Every row gives one point. To make a cloud, some directions were put in groups of two or more. Within a group, all points are equally far from the middle, so they leave a hole (a ring in 2 directions, a hollow ball in 3). The other directions are filled evenly. Then the cloud was stretched, turned, moved and blurred a little. How many holes are there, and how many directions does each take, smallest first?

Cloud:
[[-31  32]
 [ 30  19]
 [ 44 -26]
 [ 17 -60]
 [ 43 -32]
 [-34 -17]
 [ 21  30]
 [ 23 -59]
 [-34  26]
 [ 29  20]
 [ 41 -41]
 [-29  34]
 [-38  10]
 [-23 -38]]
Holes: 1 (2)

Cloud (19 x 3):
[[ 11  60  16]
 [-13  27  -4]
 [-28  15  39]
 [  7  38  38]
 [ 21  19  25]
 [-17  22  44]
 [ 35  -2  -7]
 [ -6 -37 -15]
 [-21 -28  16]
 [-27  14   6]
 [ 27 -20  -7]
 [ -6 -10 -23]
 [-26  34  29]
 [-20 -11 -10]
 [-15 -10 -16]
 [ 37  19 -19]
 [-14 -13  32]
 [ 16 -34 -13]
 [  5 -30   9]]
Holes: 1 (3)

Cloud (22 x 3):
[[ 23 -17 -54]
 [ 28  22  39]
 [-26 -36  14]
 [ 20  35  29]
 [ -1  -4  51]
 [-39   1  22]
 [ 22 -30  37]
 [ 35 -39 -17]
 [-26   3 -39]
 [ 17 -29 -46]
 [ 10   0  51]
 [ 42 -11 -49]
 [ -3  26 -46]
 [-13 -23  43]
 [ 41 -19 -45]
 [-40   3 -15]
 [ 60 -16 -16]
 [ 13 -37  33]
 [-29   8  34]
 [ 56  18 -37]
 [-29 -35   2]
 [  4 -45 -17]]
Holes: 1 (3)

Cloud (28 x 4):
[[-34 -40  11 -24]
 [-33  13  23  10]
 [ 44  45 -15  25]
 [ -3  -3  23 -46]
 [ 43  18  -7   6]
 [-27  48   6  48]
 [ 28   2  34 -38]
 [ 13 -41  -6 -36]
 [  2  25  19  19]
 [ -3 -20 -27 -15]
 [ 10  52  -5 -29]
 [  5 -19   6  16]
 [ 17  17 -30  -3]
 [ 15  14  31  11]
 [-13  21  21   8]
 [-27  27  21  20]
 [ -2  19  22  44]
 [ 13 -18 -22 -58]
 [  8  16  -1 -60]
 [-22  25   5  57]
 [ 33  -2  13  -6]
 [ 12  -9 -10 -56]
 [ -6 -42  26  16]
 [ 47  -4  15  -8]
 [ 24 -23   1 -41]
 [ 16  24  11  45]
 [ -4 -27  22  36]
 [ 19  36 -27   8]]
Holes: 0

Cloud:
[[ 22  14 -20   2 -24  15]
 [-27   8  -3   3  21  25]
 [ -8  43 -14   0   5  -3]
 [-34  10 -35  -4 -14  28]
 [ -1  35   5 -36   6  29]
 [ -6  35 -14 -10 -23  31]
 [ 19  -9 -17   2  -4  40]
 [ -7  45   1 -24  18  24]
 [ -8  42  39 -21  -1 -17]
 [ 16  25   6 -26 -19 -14]
 [-26  -2 -26 -23 -23  16]
 [  3  30 -13 -32  -6  -1]
 [  4 -24 -17  -3   8  11]
 [ 11  36   8 -38   5  11]
 [ -5 -23 -15  15   1  12]
 [ -2  15 -35   0 -18   2]
 [ -6  36  -9  18   7  26]
 [  8  42   7  -7  26  15]
 [  0   4  -3 -21  23   2]
 [  3   6  20  -6  -7 -29]
 [-12  22 -21  22  -6  18]
 [  1 -32 -28 -13 -12  32]
 [  2  48  15  11  16   3]
 [ -2  39  10  -2  28  13]
 [ -4  -1 -26   1 -28  -6]
 [ -5  38 -11 -22 -16  30]
 [-19  10 -15   4  -6 -15]
 [  1  23  11 -43   1   6]
 [  3   7 -19 -31  -8  42]
 [ 13   3  30 -10 -24 -14]
 [ 27   9  30  -6 -23  -3]
 [ -2  15  25   7   2  41]
 [-18  30   4 -18   5 -18]
 [ -8  18  -4  -6 -26  47]
 [-11  24 -25  -9 -28  21]
 [ 24  16  10 -27  -9  28]
 [ 19  16 -10   8  15  25]
 [ -4  12 -37  -4  -7  51]
 [-22  37  -5   4  -2  38]
 [-15  30   8 -10  25  -2]
 [  4  26  -3   4 -12  49]
 [-15  26  12  19 -19  19]
 [  6 -12  -1   8 -33  28]
 [ -3   5  -1   8   8 -16]
 [ 27   9   7   3 -21 -13]
 [  1   5   5  12 -21 -20]
 [ -1 -11 -37  12   5  24]
 [-26 -17 -34  10 -22  25]
 [ -2 -23  -7  10  -1   1]
 [ 10  60  26 -19  -6  -9]]
Holes: 1 (6)

Cloud:
[[ 32   1 -17 -36   5 -18]
 [ 32 -46   4 -14   2 -14]
 [ 25  29   9  16  23 -27]
 [ 29  15  12 -41  -1 -42]
 [-17  50  17  -2 -19  12]
 [ 13 -34 -17 -37  -4 -34]
 [ -8   3  15  26  55 -11]
 [ 12 -30  17 -24  12  -3]
 [ 12 -21  19 -10  27 -34]
 [  7  -9 -14  12  36  16]
 [ 47   9   0 -12 -21  -6]
 [ -3  -8   1 -19 -25  18]
 [ -3 -26 -23 -14  19 -22]
 [-25  32 -12  42  22   2]
 [-12  45  12  29  44   5]
 [ 43 -28  13 -43 -25 -15]
 [ 14   6 -13  -8  25  13]
 [-15  30  10  51  33  14]
 [ 30 -39 -11 -33 -28 -24]
 [ 11  29 -19  17  -8   3]
 [ 19  -5   5  15  46 -37]
 [  5  -4  17  17  30 -31]
 [  6  -9  16  17  52 -22]
 [-19  10  25  -2  20 -10]
 [ 32 -15   4   3  52 -32]
 [  7   1   9  43  17  12]
 [ 25 -26   2  -2 -24 -14]
 [ 13  22   2  -1  -1  30]
 [ 13  40  26  11  -4  22]
 [ 16 -35 -27 -10 -16 -16]
 [-19   8 -10   3   3 -32]
 [ 18  29  33 -12 -14 -18]
 [ 10  23 -15  29   5 -16]
 [  0  41 -10  13  18 -19]
 [ 15 -21  -2  19  33  17]
 [  1 -16  -3  25  16  22]
 [  4  26 -13  20  24 -29]
 [-34  22   9  21  -2   4]
 [-10  -8 -14  -8  15 -38]
 [ 52 -13   7 -12  23  -4]
 [ 12  -1  33 -28  14 -24]
 [ 24  27   0  23   8 -19]
 [-26  24   0  48  21  14]
 [  8   3   9 -41  -1   7]
 [ 49  -8  -8 -44  -5 -23]
 [ -8   7  -9   3 -29 -22]
 [ 18  39   5 -14  -5 -30]
 [-13  20  33  -5   9  -9]
 [ 12 -21  18  -5  32 -33]
 [ 12  23  -1  -3  -5  29]
 [ 22 -31   5  15  10   5]
 [ 16  10  -6 -11  16  19]
 [ 38 -15  -1  -4  47 -33]
 [ 12  -8   6  12  60   0]
 [ 18 -30  15 -18  -4   6]
 [ 18  10  10  42  20  10]]
Holes: 3 (2, 2, 2)

Cloud (83 x 8):
[[ -5   3 -29  14  15 -20  13  29]
 [  6   1 -15  19  23 -12  30  24]
 [ 34 -23 -24 -22  40   3  37   2]
 [-25  50  30  -8  13  -4  -4  -9]
 [ 22  24  22  30  21  -4  14 -18]
 [-12 -20 -18 -26  11  -3 -11  -3]
 [  8  14 -16 -10   2 -44   7  -4]
 [  7  -9 -14  10  38 -27  40   1]
 [ -7   6 -10 -38   1   3  -5  15]
 [ 20  29  19  38   0  17  -7  12]
 [-19   5 -46  -1  17 -38   8  -8]
 [  9 -26 -24 -15   0   8  49  -2]
 [-38  45   3  -4  -8   6  -6 -18]
 [ 48  17  21  17  30  -2   2 -16]
 [-12 -15 -10  -9 -10 -29 -21 -39]
 [  0 -11   6 -42  14 -10  -5  -7]
 [-11  24  37  14  23  18  34  10]
 [  1  18  -1 -32 -12   9 -12  -5]
 [  6  15  39  -2 -18  15 -29   4]
 [ 11  -9 -24 -32  46 -25  13   7]
 [ 15  12 -29 -14   1  13  -5 -34]
 [-44  32  29   7  -7   7  39  -4]
 [ -9  18  15 -22   1 -38  28  -2]
 [ 10  -5  -9  39   8  17  22  11]
 [ 15   5  12  45  22   7  26  -3]
 [-33   3  -4  -6  17  -3  24 -12]
 [ 30  39  21  18  14  -1 -26  11]
 [ 20  16   2  -6  -1  -7  52 -19]
 [-28   1   1  -7 -16  24  25 -24]
 [-41  12   0  -1   8   6  33 -22]
 [-18  19 -15 -31  19  -2  13 -23]
 [ 15 -13  23  18   8  18  57  14]
 [-33  15  -7   3  37  12   1 -38]
 [-24  12  36  -7 -12   5  29 -27]
 [-11 -12   1  28 -28 -33   1 -16]
 [  7   2 -32  -1  40 -29   2 -37]
 [-21  24   9  34  23   5  20 -13]
 [-42  25  39  -1 -20  -5   5 -20]
 [ 19 -26  -8  -2   2 -10 -33  -2]
 [-19 -29  11 -27  -2 -28   3  -6]
 [ 29 -42 -17 -12  13   2  18 -33]
 [ 13  19  41  18 -19 -13 -13   4]
 [ 10  18 -17  16  14  -8 -28 -21]
 [-14  39  18   0 -10  23  58 -19]
 [ 35   8  -9  -1  60 -23  28 -12]
 [ 10   6  -2  12 -11  30  27 -36]
 [-21  18 -31   6  20 -10  24 -24]
 [ 12  30  15 -12 -20 -11  17   8]
 [  5 -14   2  24  30  -8 -23  -9]
 [ 13  16  13  34  16   4  27  26]
 [ 24  11 -37  12  24  14   4 -48]
 [ 31 -16   5   1   4 -10  33 -36]
 [ -1  12  40 -16  -3  20 -13   5]
 [  2  27  24  16 -29  22  17  -6]
 [ 26  15   1   2  13  19 -53   5]
 [  4   1  48  42 -33   9  19   4]
 [ 21  20  25  16  21  41  42  19]
 [-40 -14 -25 -14   1 -10  29 -35]
 [ 13  26  18  18 -10  15 -23 -12]
 [ 27  22  -5  -4  44 -20  39  22]
 [ 28  36   5  32  17  24   3  18]
 [  6   4  -1  13  27 -22  28 -43]
 [  1  24  14 -14 -14  33  52   5]
 [ 39  30   2   7  53   5   7   7]
 [ 22  35  22  13 -12  28 -21   4]
 [-15  31   4   2  27 -17  -2  -4]
 [  6 -12  -9  -9  15  24  32  -5]
 [  8  41   4   6   1   5  -3 -18]
 [-12  26   8 -27  13 -26  13  40]
 [ 26  18  11  43  30  26  14 -20]
 [  4  10  16  10  38 -19  34   4]
 [  5  25   8 -33   1 -14  18  -9]
 [-23  38 -26  -9  29   6  -5  -2]
 [-28   3   5 -16 -16  19 -17  -7]
 [  4  -1 -25  20   8  16   9  22]
 [ 42 -11 -10  -2  17 -24 -33   6]
 [ 52   0   4 -14  15   4  29  37]
 [ -6  -9 -19  23 -29  -8  -9 -14]
 [ 20 -15   7 -22   3 -11  27  28]
 [ -2  12   8  46   8 -10  41 -16]
 [ 13  14 -33  23  32   2   1 -26]
 [-17  22   2  13  31  -7  12 -14]
 [ -3  13   5  10  32 -21  26 -30]]
Holes: 1 (3)

Cloud, 72 rows:
[[-29 -12  44 -15 -16 -26 -26  -3]
 [  7  10  26   3  26   0 -22  14]
 [ 29 -28  10   5  18  -4   5  -9]
 [-23 -50  17   5 -12  33   4   5]
 [-20 -14  18  -1   9 -38  -6   7]
 [ 42   2 -21 -20  11  -1 -12 -36]
 [-33  -5  23  -3 -37 -18  31   6]
 [ -4 -15  17  -8 -12  19  42 -23]
 [ -5  -7   7   5 -14 -34 -17  13]
 [-14  -3  39   4  19 -24 -29  30]
 [-43 -36  47   5  13  -2 -32   6]
 [-58 -37  32   5 -24  35  -5   1]
 [  6  27   1   3   8 -19   1 -39]
 [  4 -11 -38   0 -16  13  23 -43]
 [-10   3  11 -12 -27 -27  14 -32]
 [ 18 -16  -8 -42  -5  -3   4 -13]
 [ 15   7 -28   2  -8  -6  28 -53]
 [-29 -21   0  19   8   3  22  31]
 [  1  13  19 -20 -15   3 -24 -59]
 [-35  10  31  -5 -26 -11 -29 -24]
 [  6  -9  36 -17  -5  -4 -11   2]
 [-36  14  41   9 -34   8  -8   9]
 [ -1  -7  40  20 -29   8   3  32]
 [ -4  -5 -13  11  11  19  46 -23]
 [ -2 -10  32  15  30 -14 -23  39]
 [-20   9  -9 -17 -40   1 -18 -25]
 [-19 -13  -7  10   3 -18 -42  14]
 [ 19 -15 -45  -9  18  21  36 -11]
 [ 29   2  -5 -12  25 -10  -7   5]
 [ 38  -6 -15 -23  14 -18  20  13]
 [-25 -33  -2 -16  -1  18   5  11]
 [-27  -9  14  -9  -1  27 -22  18]
 [ 40  -9 -15 -26   8   0   4 -30]
 [ 32  16 -30  -7 -27 -21  29 -18]
 [  2 -15  27  16  13  -5 -23 -15]
 [  1 -10 -27 -25  22  33  13 -33]
 [ 22   7  -3  -2  34 -11   6 -32]
 [ 10   1 -29  -9  11   4  44   0]
 [ 57   6 -30  -2  13  13  38  -7]
 [ 14   3 -30 -37  14   7  -4   2]
 [-22 -11   8 -14  21  37 -20 -22]
 [-36  -9  18  -4 -14  -6  37  15]
 [-22  -1  40  10  32   0 -16  22]
 [ -8   2 -11 -21 -33  21  21 -31]
 [ 22 -39  21   3 -19 -23 -12  -3]
 [ 31 -28 -32  -1 -31  -3  16 -44]
 [ -8 -13 -14  24 -10  10   5  -5]
 [-31  -9  -2   3 -27  26  -6 -21]
 [  2 -43  17 -22 -13   2   2   8]
 [-12 -27  47  13  19   4  -8 -16]
 [-42  -7  32  10 -23 -14 -37   2]
 [-32  31  41  -5   3 -30 -33  -2]
 [ 60 -10 -32 -27   9  -2  11 -38]
 [-36  -5  49  -4 -17 -15 -31 -19]
 [ 15  -6  24 -13   7  12  24 -28]
 [ -3 -14  22  24 -23 -15  36 -27]
 [ -8  -7  -5 -27  -1  20 -33  20]
 [-15   2 -19 -11 -17 -12  12 -35]
 [-30 -31   4  26 -21  -4  -1  22]
 [-29  -3  39   3  22  -4 -16  42]
 [-25  -6  20 -28  11   5 -12  -8]
 [  7  14   2 -10  -3 -25 -11 -23]
 [  9   4 -32   9  -6 -23  19   5]
 [  0 -17  48  -2 -14   5   4  20]
 [-43 -33  28 -15  10  -6 -21  -8]
 [-11 -13   8   1  28   2 -31  40]
 [-16 -22  12  -7  21   8 -32  15]
 [-24  -2  22  -7 -23 -29   2 -21]
 [-12   0  22  17 -20  -4 -12 -27]
 [ 36  -1 -24 -39 -17  29  33 -47]
 [ 10   0 -50 -22   5  20  29 -15]
 [-14 -24  16 -10  -1  10  -8  26]]
Holes: 1 (2)
